Rows are points. Two turns around zero, p and q, are shown by what they do to some points. Write where each new point lands after one turn and then the other. Backwards means that the second turn is done in reverse. Each puzzle has new turns, and all numbers are rounded.
(in the rows, 128 means zero)

Turn p:
[118 155] => [110 150]
[ 98 133] => [ 98 123]
[192  86] => [202 109]
[104 137] => [102 129]
Turn q:
[122 184] => [184 122]
[113 120] => [123 144]
[149  80] => [ 77 117]
Where do these land?
p, then q backwards: [154 107] => [133 161]
q, then p backwards: [ 68 134] => [163 177]
q, then p: [162 143] => [147  96]

Turn p:
[108 134 144 127] => [130 140 147 141]
[129  95  92 154] => [123 151 101  85]
[176  83 186 141] => [164 143  65 177]
[108  85  93 103] => [ 74 152 111 110]
[100 130 101 110] => [ 94 133 149 112]
[160 224 122 134] => [169  47 172 118]
[114 144 158 126] => [140 132 151 154]
Turn q:
[145 114  93  50] => [ 75  79  79 114]
[169 140 115 103] => [104  92 123 155]
[ 97  88 146 181] => [139 182 167  95]
[111 121 166 111] => [152 110 133  94]
[160 164 114 156] => [132 131 138 184]
[ 85 141 134 167] => [166 174 127 125]
Where do these land?
p, then q backwards: [ 95 119 166  75] => [178 134  87 163]
q, then p: [167 109 125 147] => [148 159 147 151]
p, then q backwards: [126 127  60 150] => [ 96  75 145  97]
p, then q: [168 137 118 104] => [ 94 152 131 104]
q, then p: [ 84 149 172 164] => [151  65 101 148]

Turn p:
[128 114 128 180 131 130 125 121] => [116 122 113 175 117 126 141 119]
[ 82 106 121 167 147 125 123 161] => [ 75 114 123 161 158 141 129 107]
[103 114 117 150 107 176 131 138] => [101 159 110 154 143 153 138 154]
[132 151  98  31 172 138  47  75] => [211  95 194  72 181 142 183 156]
[160 182 145 108 115  63 123 187] => [160 121 144 102 125 124  41  74]
[187 174 113  94 139 103 146 136] => [182  98 119  91 112 114  79 136]
[104 116 109 133 112 112 143 107] => [115 129 103 114 120 140 155 110]
[130 108 155 132 133 147 174 123] => [ 94 140 117 125 107  94 128 153]
[106 134 152 156 119 140 135 106] => [120 156 112 149 132 105 149 119]
[147  81 140 130 105 145 134 126] => [106 145 144 137  86 140 137 150]
Turn q:
[ 88 155 125 123 137 111 113 166] => [145 100  96 122 126 156 154 155]
[136 143 155 123 102 113 127 136] => [127 110 150 154 138 145 140 127]
[158 155 117 105 136 139 154 154] => [103 103 154 110  92 127 135 142]
[153  81 146 115 127 170 149 140] => [ 93 131 130 159 106  90  89 133]
[147 131  70 188 143 101 146 146] => [135 117 142  52 166 121 103 154]
[150  93 160 109 146  99  99 106] => [ 81 157 114 152 158 136 140 101]
[118 144 114 105 130 182 114 118] => [144 133 114 128  71 132 116 107]
[162 123 155 163 119 199 132  42] => [151 149 159 142 114  72  90  34]
[100 141 137 132 148 103 133 159] => [131 102 104 123 142 131 157 154]
[154 156 100 136  79  97  97 163] => [133 107 162 115 144 199 108 146]
[ 41  87 129 109 139  95 144  78] => [167 201  84 151 149 100 177 153]
Where do these land?
p, then q: [149 166 155 127 153 163 168 128] => [103 114 119 100 159 178 139 155]
p, then q backwards: [144  85 116 117 118  69  98  93] => [143 210 133 104 129 146 126 111]
q, then p: [ 97 122  92 151  94  76 134  85] => [166 106 134 125 141  77  76 161]
q, then p backwards: [111 176  81 145 124 142 163 136] => [174 131 120  71 135 116 128  97]
p, then q: [137 160 107 109  92  90 104  99] => [102 151 177 124  95 124 120  93]
p, then q: [ 78  98 116 110 145 120 111 103] => [126 139 123 139 109  71 158 146]
p, then q backwards: [156 136 162 128 162 131 131 196] => [173  88 131 159  93 158 148 153]
q, then p backwards: [144 112 159 155 150 152  88 144] => [112 147 110 162 144  94 151 162]
p, then q: [126  95 202 128  66 164 112 165] => [189  57 129 152 127 158 169  92]
q, then p: [128 131 129 101 164 138 150 100] => [131 142  97  92 119 124 128  99]
q, then p: [138 128  88 137 140 162 149 157] => [130 143 168 105 124 167 117 111]

Turn p:
[120  60  80 159  99 117 128 116 170  86 153] => [202 133  89  96 121  75 118  95 155 119 144]
[ 78 107 112 147  84 131  85  92 153  86 195] => [194 121  51 115 145  85 122 145  86 120 157]
[144 168 110 136 182 116 163 145 132 155 109] => [ 82 148 152 133  89 166 101 127 157 114 138]
[ 57  93 123 169  98 103 144  93 151  53 165] => [169  91  40 129 159  68  97 124 150 103 161]
[156 146 125 133 166 124 166 119  85 149 163] => [118 114 156 168 103 168 107 100 110 101 149]
[137 168  98 155 131 131 128 130 111 159  86] => [105 178 145 166 106 134 116 145 145 142 118]
[159 120 176 114 150 132  86 118 115 137  95] => [108 143 165 122 178 150 170 127 121 144 136]
[132 145 148  62 128 139 109 102 144 139 112] => [126 102 154 106 134 150 157 177 118 161 138]
[135 135 160 133  79 156 130 109 158  96 144] => [125 100  90 127 122  91 168 122 109 159 144]
[145 168  98 157 177 100 148 204 121 143 132] => [ 77 169 130 116  92 168  69  91 135 108 103]
[138 127 119 140 123  74 152 167 117 176 119] => [129 143 123 143 111 177 117 107 162 116  75]
[123  99 160 100 141 176 119 154 119 181  91] => [106 132 187 114 138 122 178 152 122 100  84]
[139 128 155  59 106 167 105 116  87 103 102] => [124  88 182 129 166 108 143 153  91 178 117]
Turn q:
[207 173 140 148 122 193 148 151 125 126 149] => [101 198 122 106 143 154 142  89 177 150  75]
[ 96 138 117 143 172  62  97 129 100 145  79] => [135  70 153 108 133 102  77 187 147 115 149]
[104 117  74 128 110 136 127  78 147 144 138] => [109 110  83 152 148 134 165 162 100 119 138]
[221 111 168 121 116 190 121 129 149 111 118] => [129 227 102  96 112 108 145  83 154 117 115]
[101  93 135 144 150  94 154 148  86 167 109] => [138  94 152 131  80 109  98 171 115 149 102]
[118 131 137  91 140 103 109  99 163 148 180] => [171  97 103 129 169 121 139 103  94 104 113]
[ 51 120 145 163 179 103 135 126 122 122 101] => [145  51 152 152  98  99 123 149 163 142 154]
[ 91 121 109 131 148  64 155 151 154 125  99] => [132  86 148 181 114 124  81 149 129  96 138]
[ 95 120 119 149  85 109  95 134 145 134 151] => [110 107 165 135 146 123 164 132  90 104 138]
[195 131 144 130 110 156 146 124  93  72 149] => [ 91 188 113 107 131 124 111  74 130 174 130]
[170 165 160 100  70 187 149 122 114 116 118] => [105 181 105  82 102 188 146  82 135 132 127]
[ 88 116  89  88 133 140 100 146 136 126 146] => [170 129 138 154 159 151 147 155 102 136 156]
Where do these land?
p, then q backwards: [104 125 122 109 134 137 177 155 159 117  76] => [139 151 148 193 153 120 131 123 110 145  91]
q, then p backwards: [102 150 134 118 155  83 163 110 136 177 159] => [ 95 113 144  89  88 103 162 149  96 126 162]
p, then q: [ 80 110 113 117 158 113 163 120 174 224 127] => [110 202 156 178 109 169 136  74 145 108 171]
p, then q backwards: [159 119 119 173  82 177 108 121 151 106 124] => [146  60 154 143 135 163 117 105 130 102 154]
p, then q: [116 108 158  87  83 155 134 155 147 127 118] => [144 133 120 144  71 129  85 156 108 113 130]
p, then q: [133 126 113  87 149 119 110  96  95 122 197] => [134 179 132  85 139  97 138 120 112 188 117]
p, then q: [161 225 130 120 158 150  69 101 116 106 116] => [156  78 178  93 147 170 169 144 124 182  74]
q, then p: [145  58 124  99  63 121 123 108 166 104 103] => [135 107  89 188 131 120  59 112  85 156 134]
p, then q: [145 120 188 160 138 154 196 158 124  94 110] => [124  55  99 168 100  93 144 126 100 118 169]
p, then q: [151 109 133 136 162 153 115 132  78 132 169] => [114 115 117  84 125 102 123  97 136 180 147]
q, then p: [155 115 141 165 134 100  65 137 119  91 101] => [122  95  84  96 162 189 114 137 116 127 138]
q, then p: [120 153  71 114 130  96  90 151 138 150 158] => [ 79 144 169 106 160 127 111  98 117  92 140]
p, then q: [ 67 144 139 165 134 122 152  92 105 111 146] => [104 128 166 171 172  85 130 141 129 150 146]
q, then p: [155 131 107 143 111 112 126 154  83 132  89] => [102 130 110 104 149 133 129 164  93 133  88]

Turn p:
[168 128 143  85 124 140 127 169 124 135 123 110 122 179] => [102 114 150 105  73 148  92 106 143 114 134 117 147 153]
[174 139 107 144 142 111  61 166 128 103 141 160 168 127] => [138  89 153  86 149 125 137 125 149 119 194 183 137 143]
[103 172  79 105  70  49 107 108 103 114 139 125 176 117] => [205 163 137 143 170 124  87 100 120 116 155 166  71 172]
[126 151 177 141 137 132 149 128  99 133 174  67 117 120] => [110 127 184 176 125  87  97 135 117 119  95 118 147 110]
[121 147 200 143 131 124 181 169 198 174 182 128  65 154] => [100 141 184 117  84  95 176 155 101  59  92  41 143 134]
[127 135 152 105 142 206 102 116 141 123 119 177 121 139] => [ 93 122 115  65 135 164 130 116 120 123 119 124 144  67]
[106 158  87 134 104 119  99 105 154  70  94 105 108 154] => [158 139  92  95 115 104  90 142  72 163 160 135 103 135]
[173 149 123 153 109 152 158 126  75 101  96 127 102 175] => [150  92 100 145  92 139  64 143 140 124 158  96 158  99]
[110  76  60 137 154  84 138  83 137 139 183 128 167 125] => [140 156 143 195 143 151 194 103 113 166 172 152  90 142]
[ 99 127 198 133 157  92 130  70 118 167 106  98  33 143] => [135  95 148 151  80 131 128 193  91 138  29  98  80 106]
[152 162  88 167 131 109 109 205 163 120 144 128 127  83] => [162 137 152  90 146  71 161 151 148 123 169 142 180 171]
[115  78 117 120 145 200 131 190  91  99  67 182 133  75] => [102  89  54  90 188 156 139 107 173 162 108 122 206 133]
[ 90 128 125 133 134 161 123 123 127 169 109 131 120 133] => [115 149 127 109 140 142 131 142 148 158 106  97 114 109]
[128  90 176 154  82  90 162 118 137 167 134  65 216 136] => [ 63 162 129 207 133  89 109 128 172  85 135 134  66 165]
[ 97 118 143 104 136 145 154 114 103  96 103 151 153 121] => [121 109  85 135 156 135 117  80 125 133 105 121 122 109]
[123  88 124 107  90 132 136 107 123 133 137 143  85 105] => [131 149 106 146 135 179 135 150  98 117 100 128 146 142]
[164 129  76 111 188 132 109  79 155 132 124 151 164  92] => [150 143 116 118 112 136 188 100 148 157 147 201 120  86]
Turn q:
[182 123  72 157  95 123 144 165 150 151 132 146 141 130] => [102 125 165 168 121 142 168 132 112 127 124 106 101 193]
[212  98  95 149 119  63 162 167 122  97 141 146 100 143] => [ 75  90 174 112 127 131 126 136 117 129 156 155  63 208]
[177 120 106 139 128  84 130 131 102 188 131 168 118 160] => [ 93 167 123 141 150 128 146 168 131 112 126 164 100 194]
[175 167 123 126  80  95 183 131  97 146 142 128 121 131] => [ 63 106 137 124 136 167 171 169 106 115 120 152 105 131]
[134 121 145  94 158 195 126 104 128 134  92 112 140 168] => [120 137 100 180 127 133  93 121 179 161 136 132 166 101]
[ 91 160 147  98 206 180 138 141 150 142 109 129  98 116] => [165 146  94 168 142 149  85  72 101 147 124 166 155  90]
[101 138 155 103 171 131 117 105 192 133  66 113 123 132] => [176 137 100 161  71 106 113 109 130 149 146 173 158 100]
[ 61 116 149  43 145 148 132 163 146 144 101 144 121 140] => [163 185 126 135 112 141 108  92 147 183  92 161 108  71]
[107  81 152 155 101 132 109  96 111 112 163  91 138  45] => [134  92 113  69 105 101 102 130 116  85  78  62 145 119]
[187 139 102 143 111 100 161 117 138 119 139 196 147 146] => [102 125 168 168 138 127 135 186 106 114 160 132  78 155]
[ 94 144  89  65 181 140 127 106 143 136 126 123 137 157] => [150 162  66 156 135 131 122 112 129 181 157 129 105  99]
[ 99 149 150  97 179 148 102 138 164 141 121  84 163 159] => [175 132  80 160 121 128 142  78 175 133 143 143 136  94]
[104 122 166 184  91 120  88 133  66  79 149 120 158  62] => [124 118 166  46 134 119 118 123 128  47 123  67 156 103]
[153 120 114 158 121 104 190 137 146 149 157 162 116 195] => [102 107 155 168 177  97 161 156 121 149 123 170  88 159]
[ 96 126 159 152  67 145  45 111 107  84 170 101  99  73] => [183  98 144  32 130 151 117 148 134 103 105  64 181 122]
[ 77 124 123 183  94 140  97 104  85  93 110  87 126  90] => [119 124 136  60 123 100 137 116 113 114 133  71 200 110]
Where do these land?
p, then q backwards: [ 99 190 107  96  86 117  97 164 181 158 116 132 147 183] => [114  83  98 116 131  67  64 162  89  85 134 158 132  97]
q, then p: [184  65 176 155 148 109 144 157 138 141 144 155  94  83] => [111  51  91  80 126 168  96 152  91 132 140 130  89 142]
p, then q: [160 121 138 133 160 138 158 133  70 139 134  87 103 118] => [137 133 159 145  92  87 153 127 148  82 107 111 154 143]
q, then p backwards: [178  79 103 141 119 116 105 141 101 103 125 104 101  95] => [125 113 145  95 109 122 109 196 136 127 105 115 121 179]
p, then q backwards: [129 100 118 117 164 144 156 112 123 117  68 105  62  95] => [107 113 125  95  99 154 138  81 164 179 117  79  95 115]
q, then p: [148 125 144 185 158 127 123 116 120 144 115 101 111 160] => [124 106 124 139 138 132 162  90 120 128 174 124  84 134]
p, then q backwards: [119  56 150 129 111 141 134  98 105 163 130 110 120 127] => [177 137 115  94 108 163 165 126 111 172 129 141 136 133]
p, then q backwards: [155 127 164 133 115 189 159 137  99 124 107  88  81  71] => [116 106 178 138 113 190 136  68 106 174  94 118 112 113]
p, then q: [ 88 199 123  81 135  95  82 102 133 171 110 131 184 140] => [169 120 105 122 103 180  76 182 104 152 134 200 149 141]
q, then p: [122 117 138 169 109 110 201 146  93 120  96 106 145 102] => [135 116  93 157 185 123 117 109  98 132  74 115  85 142]
p, then q: [121 167  76 179  91 138 142 126 185 123 178 168 147  89] => [107  78 100 134 165 172 132 111  90  84 172 140  63 102]
p, then q: [ 93 175 143  78 105 103  74  91 113 113 122 182 126 192] => [128 125 101  91 131 192  33 150 150 165 119 125 163 147]
q, then p: [107 135 106 113 143 155  71 158 135 136 127 199 166 163] => [140 124 177 109  83  64 127 154 128  98 140 135 147  74]
p, then q: [165 120  70 113 113 129 183 119 189  95 205 178 174 140] => [ 95  53 107 131 197 131 131 183  87 108 155  79 103  73]
p, then q: [ 35 175 123  95 150  94  84 140 131 119 162 115 143 180] => [121 128  56  83 141 148  84 164 161 129 107 207 163 128]
q, then p backwards: [145  97 168 131 140 143 136 110 134  81 109  88 143 111] => [171 152 162 131 150 145 142 149 100 108 101 117 138 163]

Turn p:
[116  89 121 147 103  89 165  75  90  84 157  81 103 120] => [151 114 153 136 135  72  92  75 117 163 158 106 152 187]
[132 103 195 145 157 172 127 125 134 144  79 122 108  87] => [115  97 133 164  75 104 117 182  93 114 143 173 128 106]
[115 166 129  92 114 126  88 163 144 100 134 131 193 128] => [132 174 127 103 126 131 174 121 146  79  78 131  96 138]
[126 101 143 168 179 107 137 147 149 168  83 125 151  83] => [129 125 130 155  67 125 101 178 169 104 134 136 173 102]
[150 122  80 118  96 151 101 172 149 116 139 102 139 141] => [141 163  82 103 161 145 121 105 143  99 136 163 110 137]
[127 117 150 143  95 116 184 119  71 121 160 120 117 191] => [132 147 179 148 159 114 105  84 110 171 172  90  95 119]
[141 121  88 118 129 117 163  74  69 101  98 116 119 166] => [127  78 133 138 119 134  90  53 134 160 131  96 100 142]
[127 123 185 158 127 134  95 141 153 182 123 158 114  99] => [120 142 117 163 128 116 136 213 107 128 119 137 149  97]
[110 132 156 134 150 173 139 115 187 193 121 141 161  81] => [121 106 152 176 121 157 168 197 148  95 128 173 160 122]
[153 132 105 139 137 126 184 114 136  66 112 157 111 137] => [109 115 125 108  88 170 120  98 107 139 170  95 124 166]
[138 185 129 163 114 122 167  97 101 129 105 119  93 127] => [ 73 125 147 147 115 142  99 117 122 192 121 129 124 152]
[114 122  96  42  89  99  83 174 145 143 144 146 127 127] => [159 153  63  97 160 111 204 107 153 128 107 128 126  98]
[ 70 133  85  93 135 139  84 184 131 117 166 130 125 135] => [151 158 118  70 162 132 161  92 119 100  96 151 159  90]
[121 129  75 118  95 141  53 145 128  95 158 171 163 162] => [150 160  83 104 184 158 140  97 104  74  79  97 114 130]
[128 123 129 122 135  75 152  75 121 103 138  80  87 200] => [182 102 161  97 134 118  91 103 132 206 138 102 100 156]
[180 149 182 148 194 160 127 128 140 186 132 148 138  64] => [ 57  89 145 139 115 119 128 230 147  94 140 142 138 107]
Turn q:
[155 116 121 149 154 127 131  96  71  90 107 142 173 100] => [141 180  94  71 154 109 140  90 140 146 128 101 131 117]
[160 128 129 150  57 118 102 158 115 130 142  94 120 159] => [138 121 104 130 101 125  61 145 118  94 150 153  89 102]
[144  95 180 128 171 141 126 163 199 131 154 120 137 122] => [ 96 116 121 160 139 200 131  94 149 113 108 162 136 175]
[134 153 125 114 127  87 127 118 138 166 135 105  68 188] => [162 132 170 180  90 152 110 179 120 144 137 121  97 124]
[112 143  81 122 147  98  88 122 134 127  98 138 224 150] => [107 154  74 133 184 122 146 139  51 142 147  84 118 137]
[155 112 140 117 101 147 100 153 109 123 149 173  50 105] => [142 127 158  95 109 121 119 157 164 128 144 217 145 122]
[132 163 148 102 136 115 121  62 125 182 150 129 135  88] => [105 120 127 156 136 121 151 136 156 208 104 124 110  85]
[125 157 117  95 166 133 160 161 150 168  74 115 149 120] => [125 124 102 184 100 107 185 114 113 136 138 109 136 172]
[116 122 159 205 137 126  99 139 119 144 139 144 160 113] => [125  97 105 109 183 140  92 100 154 148 166 121 118 146]
[116  80 128 114  86  62 171 136 123 146 133 138  79 154] => [189 103 145 134 113 161 153 184 151  79 134 126 111  92]
[163 151 138 170  71 149 118 119 161 139 167 170  86 151] => [158  96 165 146 136 136  69 113 116 139 141 195 136  86]
[ 71 110 151  94 143 180 169 109 103 100  59 122 125 136] => [108 116 174  79  86 104 196  90 116 106 127  83 123 149]
[ 70 190 131  66 141 137 178 142 141  81 117 130 138 153] => [ 77 144 175 161  95 115 168 124  97  97 145  76 184 115]
[141 136  87 127 136 168 120 116  98 150 165 116 137 126] => [130 122 103 107 106 112  96 140 113 172  98 125 154 129]
[128  64  84 165 149 130 111 127 135  42 131  83 139  54] => [117 170 103  76 188  96 105 118 163  66  52 123 132 170]
Where do these land?
q, then p: [ 86  84 128  97 137 105 171  77 190 145  90 167 125  80] => [122  93 170 149  39 145 112 130 138 138 211 125 136 123]
p, then q: [175  81 101 178  83 156 142 136 143 138 152 135 126 135] => [118 151 129 114 149 142  56 142 111 164 118 119 174 159]
p, then q: [131 202 110 108 149 106 131 124 102  98 153 143 119 137] => [ 96 106 159 137  86 126 182 140 120 132 114  95  98 136]
q, then p: [ 92 116 127 126 107  65  96 104 181 141  80 161  89 105] => [107 130 159  83  79 126 109 168 100 145 195 102 153  92]
q, then p: [113 160  85 120 181 132  97 147 146  95  88 111 132 106] => [139 158 182 104 117 149 102 113 150 167  92  96 108 108]
p, then q backwards: [ 95 181 102 100 122 117 128 133 119 132 140  91 154 179] => [153  95 164 148 154 135 129  61 139 107 124 133 103 104]
q, then p backwards: [158  79 154 198 112 120 118 166 126 165 153 143 173 153] => [176  85  49 126 131 162 121 115 155 123 110 122 101 173]
q, then p backwards: [134  84 159 160 135 132 143 155 159 124 166 123 112 154] => [127 128  74 153 157 160 135 103 155 123 113 119 159 148]
q, then p: [131 104 157 174 108 181  98 117 134 144 176 152 151 156] => [151  61 103 148 161 108 147 131 101  86 106 131 131  91]
q, then p backwards: [166 101 175 146  76 151 129 154 132  99 113 131 142 152] => [137 105  93 115 146 186 138 170 115  90 103 108 140 144]
p, then q: [162 163 114  58 161 126 106 117 112 128 139  89 127  94] => [144 122 160 140 141 159 204 166 113  87 107 130 126 133]
q, then p backwards: [152 109 160 191 114 151 163 119 122 129 162 112 173 104] => [137 112  39 115 141 116 114 125  85 131 105 119 127 153]
q, then p: [153 211 121 127 165 151 117 140  95 152 109  95 104 167] => [128 183 132 160 202 112 106 152 144 176  93 121 113 129]
p, then q: [114 145 105  75 161 107 130  87  60 103 109 119 117 159] => [142 117 147 111 122 134 179 141 147 134  75 130  47 117]
p, then q: [123 179 108  80 151 145 135 167  84 132 128 141 134 137] => [103 107 172 128 133  99 190 126 153 127  93 116 133 118]
q, then p: [ 63  49 140 109  85 102 144 104 143 122  88 134  71  31] => [173 125 120  88  12 140 173 142 117 150 218 113 141 135]
